Each row of a before or after table is a point. One or more steps were done to the points. Then noise was added and the rows were shuffled. The steps act on columns, c1 being the first. Write out the steps. A step turns or swaps two columns, mirrors them in a line or flattens them onto one, adds a multiple of one to another, or multiplies or shifts one. Angles are multiples of 10 degrees, from the lower column toward the higher: turns from -170 to 170, lines from 10 to 170 but not 90. Use the fewest steps. Two steps may share a column if one is a turn and the other turns, adds or multiplies; they go together, in the order done. Otherwise the lowest column goes first.
(in the rows, 128 means zero)

Before, 8 rows:
[[113 142]
 [104 128]
 [156 100]
 [154 102]
 [106 130]
 [109 125]
 [124 116]
 [ 88 126]]
After (8 x 2):
[[ 90 141]
 [ 28 126]
 [198 100]
 [ 81 125]
 [193 102]
 [118 116]
 [ 68 128]
 [ 73 130]]
Steps: multiply c1 by 2.5

Before, 12 rows:
[[187 108 161 119]
 [153 135 110 101]
 [152 151 121 130]
 [154 159 102 115]
 [ 76  91  96  86]
 [179 137 126 205]
 [ 93  60 137 183]
 [ 74  75 131 141]
 [104 104 165 123]
 [162  96 144 182]
 [152 130 131 190]
 [140 164  84 112]]
After, 12 rows:
[[151 151 125 130]
 [148 135 110  99]
 [ 76  76 130 152]
 [151 158 102 111]
 [184 107 160 107]
 [100 105 163 127]
 [170 100 145 176]
 [102  62 138 188]
 [136 168  85 110]
 [164 129 130 186]
 [ 69  93  99  92]
 [192 137 128 195]]
Steps: turn c1 and c4 by -10 degrees

Before:
[[187 113 114 123 124 177]
 [ 95 154 126 117 111 178]
 [175 149  81 143  92 176]
 [132 161 148 166  92 128]
 [145 121  87 111  73 115]
 [174 129  92  76 131 134]
 [129  97  96 114  79 127]
 [104 153 121  74 148 184]
 [ 97 124  82 103  71 165]
 [169  87  76 123  72 181]
 [126 128  81 116 160 136]
 [187  85 143 103 148 122]
 [149 122 130 121 130 137]
 [180 102 124 100  90 119]]
After, 14 rows:
[[161 122 130 121 129 136]
 [156 121  87 111  74 115]
 [211 104 124 100  89 119]
 [193  87  76 122  72 181]
 [201 129  92  76 132 134]
 [ 79 124  82 103  71 166]
 [224 113 114 124 124 177]
 [125 129  82 116 161 137]
 [ 89 153 120  74 148 184]
 [205 149  80 143  91 175]
 [130  97  96 114  79 126]
 [222  86 143 102 148 121]
 [ 74 155 127 118 111 178]
 [133 161 149 167  93 126]]
Steps: multiply c1 by 1.6

Before, 10 rows:
[[129 139 147 103  81 120  59 125]
 [147 100 105 110 137 108  69 105]
 [105 165 130 249  78 136 108 145]
 [ 93 100 129  97 113 126  72 104]
 [134 156 148 104 150 123 115 123]
 [150 101 114 149  79 232  90 101]
 [118 132 108  95  87 115  95 135]
 [104 178 113  97 117 123  77 140]
 [117 130 138 117  82 129 106 118]
 [110 206 129 100 120 129 140  44]]
After, 10 rows:
[[139 100 112 102 147 110  70 102]
 [113 101 100 129  93 125  69 105]
 [ 81 104 152 112 152 231  91  96]
 [ 85 133  93 110 118 114  96 135]
 [122 205 102 133 110 130 141  44]
 [ 81 140 104 147 129 120  58 124]
 [117 178  97 112 104 123  77 140]
 [ 76 164 248 129 104 135 110 144]
 [ 82 126 118 140 116 128 105 121]
 [148 158 104 143 137 124 115 123]]
Steps: swap c1 and c5; swap c3 and c4

Before (9 x 9):
[[183 148 143 152 183 199 148  50 130]
 [151 140 143  96 155 123 149 148 135]
 [117 125  61 103 144  96 118 166  62]
 [129 163 130 138 147  91 152  93  95]
 [130 165  67  68 104 168  76  96 103]
 [ 97 111 133  50 182  97  79 133  43]
 [137 111  88 147  85 126 118  73 156]
 [ 64 166 146 124 187 119 141 143 168]
 [109 117  75  79 129 159 185 133 124]]
After, 9 rows:
[[151 141 142  95 147 123 150 148 129]
 [ 65 165 147 125 170 118 140 144 144]
 [ 96 110 132  50 165  97  80 131  94]
 [109 116  76  79 130 159 185 133 127]
 [117 123  60 102 138  96 119 169 101]
 [129 162 129 138 142  92 152  92 114]
 [183 149 143 153 166 200 149  50 130]
 [129 166  66  68 111 168  76  96 118]
 [136 110  87 148  97 123 115  73 138]]
Steps: multiply c5 by 0.7; multiply c9 by 0.4

Before:
[[ 90 108 114 160 116 184 128 101 127  90 131 147]
 [156 171 162 133 189 160 120 144 176 100  77  65]
 [140 121 136  83 124 183 113  74 109 103 112 164]
 [110 113  93  77 133 149 140 147 144  98 111 171]
 [102 182 115 137 129 166 112 107 132 128  80 132]
 [ 81 139 181  74 105  75 145 167 140 129 137 102]
 [ 87 147 172 131  96 116 146  66 212 174 118 108]
 [ 96 108 101  52  93 132 168 177 129 121 134 104]
 [116 149 187 110  54  86 151  88 186 153  80  60]
 [125 175 173 104  95  96 170  60 164 178 137  64]
 [200 166 174 132 152 144 124 196 152 145  99 102]
 [104  65  95 103 130 116  94 114 103 144 130 144]
 [ 73 143 116  69  71 128 106 164 182 110 158  93]
 [139 127  88 141 130 133 116  78 126  82 122 169]]
After:
[[106 138 181  75  81  75 146 167 142 129 141 101]
 [116 130 114 160  91 184 129 103 127  90 108 147]
 [152  98 176 131 199 144 125 196 152 146 166 102]
 [ 70 158 116  69  72 129 104 165 182 109 142  93]
 [ 96 136 172 105 125  96 170  60 163 178 174  66]
 [190  75 163 132 156 161 121 145 176 100 170  65]
 [130 130  95 103 104 117  94 114 104 144  64 145]
 [ 94 134 101  52  97 133 169 175 129 121 109 105]
 [131 123  89 142 138 134 115  78 127  83 127 169]
 [130  79 115 138 102 165 113 107 132 129 180 133]
 [123 113 136  83 141 184 113  75 111 104 121 164]
 [132 111  93  77 109 149 139 147 144  98 113 171]
 [ 97 116 172 131  86 117 146  67 213 175 148 108]
 [ 56  80 187 109 118  85 150  89 186 154 148  60]]
Steps: swap c1 and c5; swap c2 and c11

Before (8 x 14):
[[106 165 102 148 116 126 104 135  57  91 107 100  79 151]
 [173  84 126 137 140 123  86 168 141 140  94 146 145 140]
 [152 132 118 174 172 166  56 130 156 129 113 136 147 101]
 [149 138 208 198 119 157 103 203 155 129 225 139  81 114]
 [ 73 177 112 122 119 106  88  97 101 143 122 109 123 175]
 [ 62 127 102 151 122 100 130  69  32 113 122 113 119 155]
 [155 124 182 181 119 168 106 147 220 134 160 127  55  83]
 [ 91 180 130 141  91 128 127  96  62 116  83 126 146 136]]
After, 8 rows:
[[154 101 120 111 172 169 105 131 131 129 111 136 146  97]
 [109 196 101 126 115 128 119 134 166  93 107 102  78 152]
 [ 87 197 129 131  89 131 131  98 183 121  81 124 148 139]
 [ 70 159 110 106 117 108 104  97 184 143 123 112 119 171]
 [147 106 205 145 122 156 150 204 135 127 224 143  79 116]
 [150  35 185 137 117 166 140 148 124 131 155 127  55  83]
 [177 114 125 112 138 125 108 171  86 140  95 148 145 138]
 [ 63 227 104 137 120 103 144  72 125 116 119 109 120 155]]
Steps: turn c2 and c9 by 90 degrees; flatten c4 and c7 onto the line at 50 degrees

Before:
[[164 112 152 115 143 137 143 107 137  93  77 122 142  79 107 110 123  94]
 [160 128 130  98  86 149 133  65 147  74  85 146 129  92 158  82 143 115]
 [ 94 115 152 113  49  87  88 140 115 193 142 116  96 130  94 157 109  95]
 [136 155 120 136  15 115 103 175  87 191 153 129  92 117  62 181  90 146]
 [136 119 129 149 138 127 170  51 150  85 108 151 139  70 144 118 168 121]
 [128 130 109 154  54  92  76 139 110 162 141 124 131 174  84 171  72 139]
 [111 173  94  77 141 166 146 127 163 123  99 184  99 171 123 158 117 205]
 [153 107 144 134 108 161 169 105 129 107  71 167 159  95 184 140 126  75]
 [126 220  86 104 111 146  77 125 170 178 119 149 132 154  91 159 152 175]]
After, 9 rows:
[[128 228  85 104 110 146 179 127 145 176 119 148 131 153 165 159 153 177]
 [ 94 109 154 108  48  90 167 139  96 192 141 116  96 131 164 157 108  94]
 [135 144 123 104  16 116 137 176  75 190 154 129  93 116 196 182  91 146]
 [153 107 145 158 108 160  98 104 150 109  71 166 160  96 129  72 126  75]
 [161 132 130 152  87 149 149  65 149  72  85 146 129  92  74 105 145 115]
 [128 113 109  70  53  92 142 138  85 161 140 125 128 175 177 166  74 140]
 [139 130 129 147 138 124  87  51 172  86 107 152 139  68 117 114 167 120]
 [111 170  94 174 142 166 156 127 172 122  99 184  98 172 159 127 117 205]
 [167 111 152 145 146 140 131 107 143  93  76 123 143  79 115 152 122  95]]
Steps: add 0.3 times c17 to c2; add 0.5 times c7 to c9; turn c4 and c7 by -130 degrees; turn c15 and c16 by -100 degrees

Before (9 x 20):
[[149 126 142 143  70 125 108 166 149 146 146 117 147 140 118 128 155 122
  103  97]
 [134  85 147 145 106 148 102 179 172 109 139 156 159 151 139 143 133 137
  116 133]
 [ 84 128 144 130 131 145 128 144 143 127 129 154 155 114 124 155 130 116
  127 134]
 [113 133 153 147 127 139 128 140 108 120 135 106 148 121 132 155 144 110
  110 125]
 [123 120 156 130 107 114 136 163 122 108 127 140 137 176  94 147 139 137
  106 121]
 [141 136 144  90 124 134 131  95 123 121 129 155 135 168  98 154 105 114
  102 130]
 [113 133 156 104 109 126 133 135  99 109 145 171 123 141 144 157 104 150
  105  83]
 [120 139 135 134 122 103 110 135 113 128 132 142 150 116 134  81 121 115
  106 129]
 [139 121 116 132 127 124  91 140 115 191 127 132 123 114 145  80 134 109
  110 125]]
After (9 x 20):
[[129 126 144 128 131 144  83 143 138 102 131 152 147 119 125 194 131 115
  125 129]
 [ 91 121 112 128 130 125 137 141 159 180 128 131 153 113 143  11 136 110
  109 125]
 [134 121 155 130 106 116 122 165 110 115 127 138 129 175  92 177 141 139
  109 123]
 [111 142 135 132 122 103 123 137 116 124 134 144 152 118 132  14 123 114
  104 128]
 [133 133 158 107 108 126 113 135  93 134 147 173 128 142 147 202 103 148
  103  85]
 [110 128 142 147  67 127 148 164 158 117 146 116 145 139 118 125 156 121
  101  99]
 [104  83 148 147 109 148 132 179 149  73 143 157 135 154 143 167 132 141
  116 137]
 [132 135 143  89 125 135 140  94 119 121 127 156 136 168  97 191 104 114
  105 128]
 [129 133 156 149 125 142 115 141 110 121 136 106 145 121 129 196 143 108
  110 127]]
Steps: swap c1 and c7; turn c9 and c10 by -40 degrees; turn c10 and c13 by 30 degrees; multiply c16 by 2.5
